Each row is a point. Two turns around zero, p and q, are shown by what they do to some points. Where does a point land after both, in the order given? Backwards means that the second turn is done in reverse. Each puzzle has new turns, and all numbers are rounded.

Turn p:
[21.4  0.6] -> [21.3 -2.1]
[-10.6  -5.0] -> [-11.1  -3.6]
[-10.9   4.3] -> [-10.3   5.6]
Turn q:
[-17.3   7.3] -> [-18.7   2.0]
[-1.4 -5.2] -> [ 0.2 -5.4]
[18.7 -2.2] -> [18.5  3.3]
Where do these land?
q, then p: [-11.4  -1.3] -> [-11.0  -3.2]
q, then p backwards: [18.5 10.9] -> [12.5 17.5]
q, then p: [-7.1 -9.6] -> [ -5.4 -10.7]

Turn p:
[ -6.5  -0.7 -22.1] -> [ -6.3   0.4 -22.2]
[ -6.1 -11.1  -4.4] -> [-8.5 -9.4 -4.3]
[13.4  6.2  4.4] -> [14.5  2.9  4.5]
[-0.8  5.6 22.1] -> [ 0.4  6.0 22.0]
Turn q:
[  6.5 -12.7 -10.4] -> [  9.4 -10.3 -10.8]
[ 7.4 28.4 12.8] -> [-1.1 29.7 11.8]
[-13.0  -4.6   8.3] -> [-10.1  -8.2   9.4]
[-8.2  2.4 -5.8] -> [-9.0 -0.6 -5.1]
[  4.5 -18.7  -8.9] -> [  9.6 -16.6  -9.1]
[2.7 5.2 4.0] -> [1.2 5.9 3.7]
Where do these land?
q, then p: [ 10.6  11.7 -24.1] -> [  7.6  11.7 -25.2]
q, then p: [-9.0 -1.6  9.1] -> [-8.1 -2.0  9.8]
q, then p: [ -3.2 -15.1   5.6] -> [ -1.4 -15.1   6.3]
p, then q backwards: [  8.9 -10.9   7.4] -> [  1.0 -13.9   7.7]
p, then q: [-7.4 16.0  2.1] -> [-8.6 15.4  1.9]

Turn p:
[-13.8   8.6   4.3  -3.3] -> [-13.3   3.8   9.9  -2.2]
[-10.4 -14.3  -0.4  18.0] -> [ -7.4 -12.6  -4.7  20.1]
[16.7 16.6 19.2  3.6] -> [18.7 15.7 18.1  3.3]
[ 3.0 -3.2  3.1  3.9] -> [ 4.3 -2.4  0.7  4.4]
[  5.3   0.4 -11.3   1.8] -> [  1.9   4.1 -11.8  -0.7]
[ -0.8  -8.2 -14.9 -24.0] -> [ -4.2  -8.8 -12.3 -24.9]
Turn q:
[  3.0  -6.4 -15.5  17.8] -> [  2.6 -11.4 -19.7   9.1]
[  4.3 -16.4 -11.6   7.4] -> [  1.9 -18.9 -10.8  -0.3]
[  6.6  12.1   8.6 -13.5] -> [ 8.0 14.0 11.4 -7.5]
[ -5.7  11.9   1.0 -18.1] -> [ -4.1  16.0   5.5 -14.1]
[-8.1 -1.1 17.5  6.3] -> [-8.2  0.4 13.5 12.7]
Where do these land?
q, then p: [-16.1  -1.6  11.1 -10.2] -> [-12.7  -3.3  17.8  -1.1]
q, then p: [ -2.1 -14.3  -3.6  10.8] -> [ -2.8 -13.7  -9.3   7.6]
p, then q: [  6.5 -15.9  11.0  11.8] -> [  9.8 -17.9  -0.4  11.8]
p, then q: [ 11.8  16.4 -14.4  15.5] -> [  9.3  18.7 -19.3   6.7]
q, then p: [-5.7  8.5  9.1  7.7] -> [-3.8  8.2  5.2 11.8]
q, then p backwards: [ -1.7  -1.3  -0.1 -20.0] -> [ -1.6   7.2   2.5 -18.6]
p, then q backwards: [  7.3   8.2 -13.0 -15.6] -> [  0.6   7.9 -14.9 -15.7]

Turn p:
[ 0.9  9.6  6.5 -8.3 13.1 14.6] -> [ -1.9   8.0   6.6 -13.1  15.5   8.1]
[-11.3  18.0   9.2  -6.5 -15.3  10.7] -> [-14.6  15.4   6.1 -14.2 -13.4   7.5]
[ 12.0   1.9 -15.6  -9.7 -12.8  -5.7] -> [ 17.9   1.7 -11.7  -5.6 -13.8  -0.6]
[11.3 -7.0 -3.6 19.2 14.6  2.9] -> [ 6.8 -2.4 -1.2 20.5 16.2  6.5]
[-12.5  21.0   6.7 -14.5  -4.0 -13.9] -> [ -8.0  16.5   3.8 -16.1  -8.2 -19.5]
[  0.0 -12.7  -1.0  -5.4 -12.3  -8.6] -> [  3.6 -13.4  -0.7  -0.6 -14.0  -5.2]
[  5.3 -15.8  11.5  17.7  13.5  -0.3] -> [ -1.0 -12.2  12.0  20.2  14.2   1.9]
[ -5.8 -15.1 -13.6   7.5   3.3   0.3] -> [ -2.9 -13.8 -14.8   8.9   3.7   1.3]
Turn q:
[-8.7  4.0 -0.5 10.0  3.6 42.0] -> [ 3.3 -7.9  7.2 14.0 -0.5 40.6]
[ -8.2 -14.9   7.7   2.6  -1.6  14.8] -> [ -2.7 -18.8  10.3   2.4  -2.3   9.9]
[ -4.0  13.3   3.6  -1.0  -7.1 -12.3] -> [-8.2 14.1  0.2  4.0 -6.0 -9.6]
[ -2.0   5.0  -2.4 -13.9  10.0   2.6] -> [ -4.2   7.4   1.8 -12.0   8.3   6.8]
[-11.7  -3.9   1.0   0.6   1.5  -6.9] -> [-11.4  -4.1   0.9   2.3   4.4  -5.5]
[ -7.5   3.8  11.0 -10.7  -3.7  -4.3] -> [-11.1   5.3  11.0  -5.5  -4.7  -3.8]
[ 29.9 -15.7 -15.5  -0.5  -8.4 -14.0] -> [ 23.7  -8.1 -21.0 -13.9  -7.3 -18.2]
[ -0.7  -7.0 -10.7   4.7  -5.6  -6.7] -> [ -1.5  -7.0 -12.9   1.7  -1.8  -6.2]
[ 12.9  15.4   5.8   8.1  11.3 -15.2] -> [ 12.1  19.1   2.4   6.9   9.9 -14.0]
Where do these land?
p, then q backwards: [ 1.7 -6.4  6.6 11.0  2.3  4.0] -> [-8.4 -0.3  5.3  8.6  3.5  6.7]
p, then q: [ 0.1  8.8 -2.5 17.8 -0.3  5.3] -> [ 0.0  6.1 -2.7 16.9  2.2  9.8]
p, then q: [ 1.0  1.1  8.1 -5.1  5.2 18.4] -> [-1.4 -0.4 13.4 -7.0  4.8 14.3]
p, then q: [-27.9  -6.8 -22.8  -0.3   8.0  -1.2] -> [-19.7  -9.4 -26.1  -4.6  15.3   1.1]
q, then p: [ 12.1   4.0 -24.9   7.8  -8.6   9.6] -> [ 14.3   3.4 -21.8   2.7  -4.0  17.2]
p, then q: [  9.2  -6.3  28.4 -11.4  -3.1 -18.5] -> [  3.9  -1.9  24.5  -4.3 -10.2 -25.9]
q, then p: [  4.6  -5.2  -8.9  -1.1 -14.7  -1.6] -> [  5.3  -5.1 -10.7  -1.1 -13.3   1.1]
p, then q: [14.4  4.3  6.3  1.9  9.4 -5.2] -> [13.3  8.1  8.4  2.8  5.4 -5.9]
q, then p: [-15.3   6.4   9.8 -20.7   1.8 -10.8] -> [-18.9   5.3   6.0 -16.4  -1.0 -15.1]

Turn p:
[ -0.6  17.6 -13.5 -13.3   8.9   0.2] -> [  2.9  15.2 -12.5 -14.0   9.0   8.7]
[ -3.5 -11.7 -13.8  -4.3  -5.6  -5.2] -> [ -3.2 -13.6 -14.8  -0.7   0.6   0.6]
[-21.4 -13.2  16.1  19.6  -9.2  -2.2] -> [-23.6 -11.1  14.9  16.3  -0.8 -14.0]
[  0.9 -14.0  -2.0 -11.2   7.8  -5.3] -> [  7.7 -14.5  -2.6  -6.3   9.9  -1.7]
[12.1  9.6 16.2 18.0  9.3  9.9] -> [10.7 16.7 19.2 15.4 -3.3 -1.3]
[ 2.8 -3.8 13.8 -4.2 -8.8  2.0] -> [-0.6 -6.4 12.5 -4.9 -9.4 -0.6]
[  6.2  17.5 -13.0  -8.1   6.5  13.4] -> [ 6.5 17.0 -7.9 -5.6  3.1 19.1]
[ -6.1   7.2  15.6  10.7 -11.3 -18.0] -> [-11.7   5.5   7.5  -1.4 -11.1 -23.5]
[  9.6  -9.1 -19.3  -7.3   2.6   5.3] -> [ 11.4  -8.7 -16.1   1.2   2.2  12.8]
Turn q:
[  3.7  13.4   5.1 -12.2   4.3  -1.8] -> [ 0.8 17.6  3.2 -6.4  5.4 -1.1]
[  9.1 -30.7 -26.1  -1.7  -7.6   6.2] -> [ 16.1 -28.4 -21.2 -11.5  -8.4   9.4]
[ 2.7 11.2  7.5  1.2 13.6 -2.3] -> [-5.3 10.6  3.7  3.9 14.5 -0.3]
[13.7  4.2 10.4  4.6 -5.5 -0.7] -> [13.1  4.2  9.6  8.4  3.5 -0.9]
[ -4.4   1.2  -1.0 -13.9  -8.4  -0.9] -> [  1.3   5.8   0.8 -11.8 -10.1  -3.2]
[ 5.4 12.3 -1.7  6.8 -0.4 13.7] -> [ 1.5  9.0  0.0 10.9 -1.0 14.7]
[-33.5 -24.6   6.0   7.7   6.5  -4.5] -> [-29.4 -28.5   6.9  -5.9  -5.1 -10.0]
[ 3.3 13.0 -0.2  7.5 -2.5 -9.8] -> [ 1.9  9.8 -3.0 12.4  1.2 -8.7]
Where do these land?
p, then q: [-4.7 10.4 10.8 19.3 24.1 -6.4] -> [ -8.4  14.0   2.6  17.8  22.0 -13.0]
q, then p: [  6.2 -12.9   9.4  -3.2  12.1  -0.4] -> [10.8 -7.6  9.1 -3.6 13.4 -0.4]
p, then q: [-4.7 -5.0 -5.0 -5.8 16.0  1.7] -> [-3.8 -2.1 -4.3 -4.0 16.1  7.3]
p, then q backwards: [ 27.8  -2.6 -15.6  -8.5  -6.9   5.2] -> [ 15.6  -5.9 -20.3  -3.7 -18.1  11.7]
q, then p: [ -1.9  -0.8  19.0   2.4 -14.1   1.0] -> [ -0.8  -1.7  16.8  -1.2 -12.4 -11.3]
p, then q: [ -5.9  13.7  11.3   4.5 -13.8  10.8] -> [ -9.1   9.5  15.4   4.1 -15.9  -0.5]
p, then q backwards: [-13.3 -24.6  -1.9  -5.8 -15.2   4.3] -> [-15.9 -23.4  -3.5  13.2   5.3   7.2]
q, then p: [ -9.9   7.5 -13.4  -7.7   3.6 -10.3] -> [ -9.2   4.7 -17.6  -9.0   3.8  -1.0]
p, then q: [  6.4  14.2 -14.6   4.7  -5.8  -5.7] -> [  3.2  11.6 -15.8   5.8 -10.8   0.9]

Turn p:
[ 16.7 -10.4   3.0  -9.8  10.1   2.8  -2.6   2.0] -> [ 10.4  -9.0   7.1 -10.0  11.2   0.7  11.2  -4.6]
[-10.6  -5.8  -1.2  -0.8   4.7   9.0 -19.7  -4.7] -> [  0.9  -1.7  -0.8 -13.9  -0.5   3.8 -18.3 -10.7]
[-21.8   5.5   4.3 -12.9  13.5   1.3  -1.5  -5.3] -> [-13.3  12.1  -0.9 -12.5   6.2 -15.5  -9.9  -7.0]
[ -6.0  -1.9 -14.9 -15.0   4.4  15.9  -6.5   4.3] -> [ -9.6   2.1   4.7 -24.7  -4.5   8.0   0.7  -2.7]
[ -4.0  -1.1  -1.1  17.0  -7.7 -20.7  12.0  -2.3] -> [ -0.8  -6.1 -12.9  20.5  -3.7  -8.4  -2.6  15.2]
[ 17.3 -17.7 -12.2   1.8   7.6  -4.0  -9.0   7.9] -> [ 11.8 -21.1   2.2 -11.1   7.9   9.9   3.1   9.9]
[  0.7  19.6  21.4 -11.1 -26.8 -11.8  13.4  -7.5] -> [ 11.5  26.8   0.9  20.9 -16.8 -17.8  12.8  -2.0]
[ -2.5  11.9  11.7  -0.7 -20.0  -1.7  20.2 -18.5] -> [ -0.8  16.0 -13.4  19.9 -14.6 -10.7  13.7  -9.6]
[ -8.7  -5.4   1.3 -12.0   4.8  11.4  -8.5  13.1] -> [ -5.8  -1.5  17.0 -16.0  -2.5  -1.4  -5.9  -4.8]
[10.5 13.1 -8.4 21.0  1.6 -6.8  0.5  1.2] -> [ 0.7  1.7 -7.2 16.1  8.8 16.7 -2.0 13.0]
[ 8.4 -7.8 -3.9 22.6  7.8  4.5  1.8  9.8] -> [ -5.0 -19.3   3.3  11.0   8.6  14.7  -2.7   3.5]
Turn q:
[ -3.5  -3.2  -9.6 -11.8  -3.7  16.5  13.1   3.3] -> [ 2.2  3.9 -9.1 -5.4 -0.5 17.3 11.8 12.3]
[ 20.5  -9.1  19.9   6.4   8.4 -15.7   8.0 -13.2] -> [ -7.9 -16.7  17.8  11.0  14.2 -20.8   8.8   2.5]
[ 25.2 -13.7  11.3  17.1  -8.2 -18.7  13.8  -3.3] -> [ -2.5 -17.6  11.1  21.5  -3.8 -26.0   9.9  13.1]
[-10.8  23.6 -15.9  13.6   1.9  14.6   6.4   2.3] -> [  2.7  27.2  -6.6  10.9  -8.6  13.9   6.4 -12.5]
[  2.7   9.7  12.3   5.9   3.3   5.3 -27.7   4.4] -> [ 13.3   6.1  18.7  -7.1  -0.4  -3.1 -18.2 -12.6]
[ -7.8 -14.2  -6.1  -7.1  -7.4   2.5   0.4  -9.1] -> [ -1.3 -14.9 -10.2  -0.1   0.9  12.1  -2.5   3.8]
[-25.0  -9.0  -1.0 -12.4   5.4  -0.5  -2.1  -0.4] -> [-16.0  -2.9 -10.8 -12.3   4.3  14.0 -12.2   0.0]
[  4.9  24.2   9.0  -2.0  -7.5  -4.6 -17.5   3.7] -> [ 10.8   5.6  11.3 -13.1 -11.5 -10.3  -1.5 -20.1]
[-8.0 -9.1 -1.3 -3.3  4.3 -0.6  6.3 10.3] -> [-9.4  3.7 -5.6 -3.7  0.6  2.0 -4.4 12.4]
[  1.7   0.7 -18.6  -6.6   3.6   1.0  -0.8   2.0] -> [  8.1   5.5 -16.8  -1.9   5.1   0.8   1.7   1.1]
Where do these land?
q, then p: [  7.5  10.1 -14.1  -0.2  -1.1   5.6  -1.3  -9.2] -> [ -0.5  -1.0 -11.3   4.2   6.4  10.0  13.6  -0.9]
q, then p: [  7.1  -1.2   1.2  -5.4   0.6   5.5 -12.6   1.2] -> [11.1 -0.4  5.0 -4.8  7.4  1.1  6.0 -3.0]
p, then q backwards: [ 2.0 14.5 15.6  9.4 15.0  0.2 -4.3  3.8] -> [ 1.2 -1.2  2.4 12.7 22.6  5.9 -5.5 -7.6]
q, then p backwards: [ 14.3   6.7   1.0   9.1 -20.4   4.7   1.4   9.6] -> [  6.2  -3.6   5.5  -7.9 -25.2  -6.9   1.1   6.4]
q, then p: [  6.9 -17.2 -16.8  -8.1 -13.3  11.9  24.9  -5.6] -> [-21.9 -21.5  10.6   2.1  -8.1  13.4  16.2   9.8]
q, then p: [-16.3  -8.4   9.7  10.5 -14.8  11.1 -27.7  -4.4] -> [ 22.7  -5.1   5.2  -6.4 -10.6  12.4 -13.0 -25.0]
p, then q: [ -1.5 -11.6   5.8  12.1  14.5 -24.1  -7.9  -1.5] -> [  6.2   2.1  -4.9   3.3  15.1 -19.4 -20.5   8.3]
q, then p backwards: [-21.9   1.6  -6.1 -15.0  15.5  -2.0   7.9   8.3] -> [-11.8  13.7 -20.1  -4.0  14.4   7.3   0.9 -10.5]
q, then p: [  1.8   5.4   3.8 -12.4   4.0 -12.9  19.5  -2.2] -> [-16.8   0.4  -5.7  -1.6  -2.3 -18.3   5.5   9.0]

Turn p:
[ -1.9  -6.8   2.5   5.8 -12.8   1.0 -24.5   7.5  -0.6] -> [  9.1  -3.1  -0.9  12.2 -12.0   5.3 -20.5  -2.4  -8.6]
[  2.4   7.1 -11.2  -9.2  -9.9  -1.5  -3.8  12.9  12.7] -> [  7.6  -1.2   0.3 -10.0  -6.7 -12.1 -15.0   5.4  10.2]
[  7.9 -12.6 -13.6   8.8   4.2  -4.2   6.3 -24.6 -28.2] -> [  5.5  -4.7 -19.4   0.9   0.4   2.0  29.9 -11.4 -22.4]
[-1.0 12.4 -6.7 -7.7  4.9  8.0  1.3 15.3 -3.4] -> [ 6.4 14.6  0.2 -4.9  5.3 -8.1 -4.9 13.8  3.0]
[-18.5  -5.2  -5.3 -22.5  -1.6   3.7  20.2  -7.2   7.2] -> [-17.3  -9.9  -4.5 -27.0  14.1   0.8  -1.7   8.9  -0.1]
[ -4.6  13.1 -11.6  14.1  26.2  -8.0  12.5   0.6  -4.7] -> [ -5.1  10.8 -15.6  12.5  12.3  -9.7  20.3   6.7  14.6]
[  2.1 -16.3   7.0   8.1 -14.3 -11.0   3.4   9.7  -3.3] -> [  0.3 -18.7   8.2   8.7 -14.1   1.0   2.1   8.7  -7.3]
[  2.3   9.1  16.6 -17.3  -0.7  -0.5 -10.7  -2.2  10.6] -> [ -4.1   4.1  17.9  -4.1   8.2  -3.7 -16.6 -12.8   1.7]
[  7.5  18.1  24.0  11.2   0.6  10.4  -7.8 -19.5   4.4] -> [-11.7  21.5  13.6   6.8  -6.1  12.1   1.8 -25.1   3.1]
[  3.7 -19.0  -1.8   8.7   3.4   2.1   3.1   7.5   5.3] -> [  9.2 -13.5   0.0   5.0  -1.3  12.2   4.7   8.2   5.7]
Turn q:
[ -1.9   2.9 -18.3   2.1  -8.2  -3.7   7.9 -14.0   9.8] -> [  5.6  11.6 -15.8   8.5  -7.0  -0.1   6.7  -4.7  13.6]
[  4.3   1.0   1.7   5.4  -3.8 -23.3   3.4 -14.5   6.2] -> [ -5.4   6.7  -1.2   3.7 -12.5 -21.6   3.6  -4.2  11.2]
[ 11.2  10.3  -5.7  -1.6  -6.7 -14.7   0.1  10.6   5.0] -> [  9.0   5.2  -6.3   3.3  -6.8 -15.5  -0.5  12.7  -7.6]
[ 18.2   0.2  -4.3  -2.5  -3.7  -0.5   5.8 -16.8 -16.6] -> [ 14.0   2.4  -1.1  -4.5  -1.2 -10.3   2.1 -24.8  -2.8]
[-15.6 -10.2   6.9  -9.0   6.4   2.5  -7.2  16.0   0.5] -> [-15.5 -10.1   2.3  -6.4   8.7   9.8   5.4  13.7  -7.2]
[ -9.6  -2.4   3.1 -12.2  -8.4   1.1  -1.1   5.0   6.9] -> [-4.9 -4.6 -7.2 -9.8 -6.0  7.1  4.8 10.0  0.4]
[ -9.6  15.8  -6.0   1.3  12.0  10.8   8.8 -13.7 -15.6] -> [ -0.8  21.1   7.3   2.9   0.9  15.7   0.5 -18.8  -6.3]
[ -3.9 -17.7   9.8  -4.2  27.2  16.6   2.1  23.3  10.5] -> [-4.4 -8.8 17.5 -7.9 31.9 12.8  2.5 21.1  4.1]
[  4.5   1.6 -17.5  11.9 -11.2 -13.3  -5.3  -7.3  -8.6] -> [  2.4   0.5 -13.7  19.1  -7.4 -12.3   1.6 -11.8  -4.4]
[ -7.2  -2.0   6.9  10.0 -20.2  -6.5  10.4   5.8   6.6] -> [  2.6 -10.2   3.5   8.0 -21.3   1.0   7.5   9.6   7.0]
[  9.7   0.5  23.5  -1.2  16.6  30.9 -25.0   5.6  -4.6] -> [ -2.8 -13.8  14.9 -16.9  20.6  13.2 -34.4  -2.6  -7.8]
Where do these land?
p, then q: [  7.8   2.4   8.7  -3.2  -7.0 -10.5  -6.3  10.3  -5.6] -> [ -4.7  -9.9   8.9   2.0  -8.8 -13.0  -3.6  -2.6  -4.0]
p, then q: [-10.0  11.8  -4.8  28.4   3.4  14.9  12.8   7.5  19.2] -> [ 10.4   5.5 -12.1   8.5 -10.2  21.1  -7.5  28.0  11.9]
q, then p: [  3.1 -10.6  11.8  -2.8   7.6   1.1  -4.6   0.0 -20.3] -> [ -8.7  -6.9   2.9   2.3  15.7   6.8   6.7  -6.3 -15.7]
q, then p: [  6.8   9.0   0.9 -15.8   6.9  -4.4   4.4   0.2 -19.3] -> [ -5.0   8.6   4.7  -5.5   8.4 -13.4  10.9  -5.6 -16.9]
p, then q: [  5.5 -18.0  -8.6 -28.3   3.4  -2.9 -13.5   8.4   5.0] -> [ -3.7 -10.0  -1.6 -13.4  26.6 -20.9  -5.6  -5.9  -4.3]
p, then q: [ 14.0  -0.7  15.4 -12.8   2.2  -0.4   0.4  -9.9  -2.7] -> [ -5.6   3.1  15.3 -15.3  -2.5  -2.7  -0.9 -13.1   3.7]
p, then q backwards: [  3.3   6.8 -13.0  24.0  -7.1   8.4   2.6  -7.0   3.4] -> [-11.9   7.1  -9.7  -4.4 -18.6  -3.2   9.3 -13.7   7.4]
q, then p backwards: [-14.2  10.9   2.1  10.7 -14.1  13.5   5.3  -4.2   0.2] -> [  2.0  -7.1   7.5  19.5 -10.1  12.1  -8.4  -0.2   7.6]
q, then p: [ -1.8 -26.9  -9.4 -21.0   0.6 -21.2   4.4   3.2   9.8] -> [ -7.1 -19.7  -6.8 -11.9  13.7 -15.4  12.2  20.8  14.3]
q, then p: [-14.4  15.2  -3.1  20.8   4.1   1.4  -5.6  -8.4  10.2] -> [ -7.5  14.3  -8.1  11.5 -15.8   8.4 -15.3  -2.8   9.1]
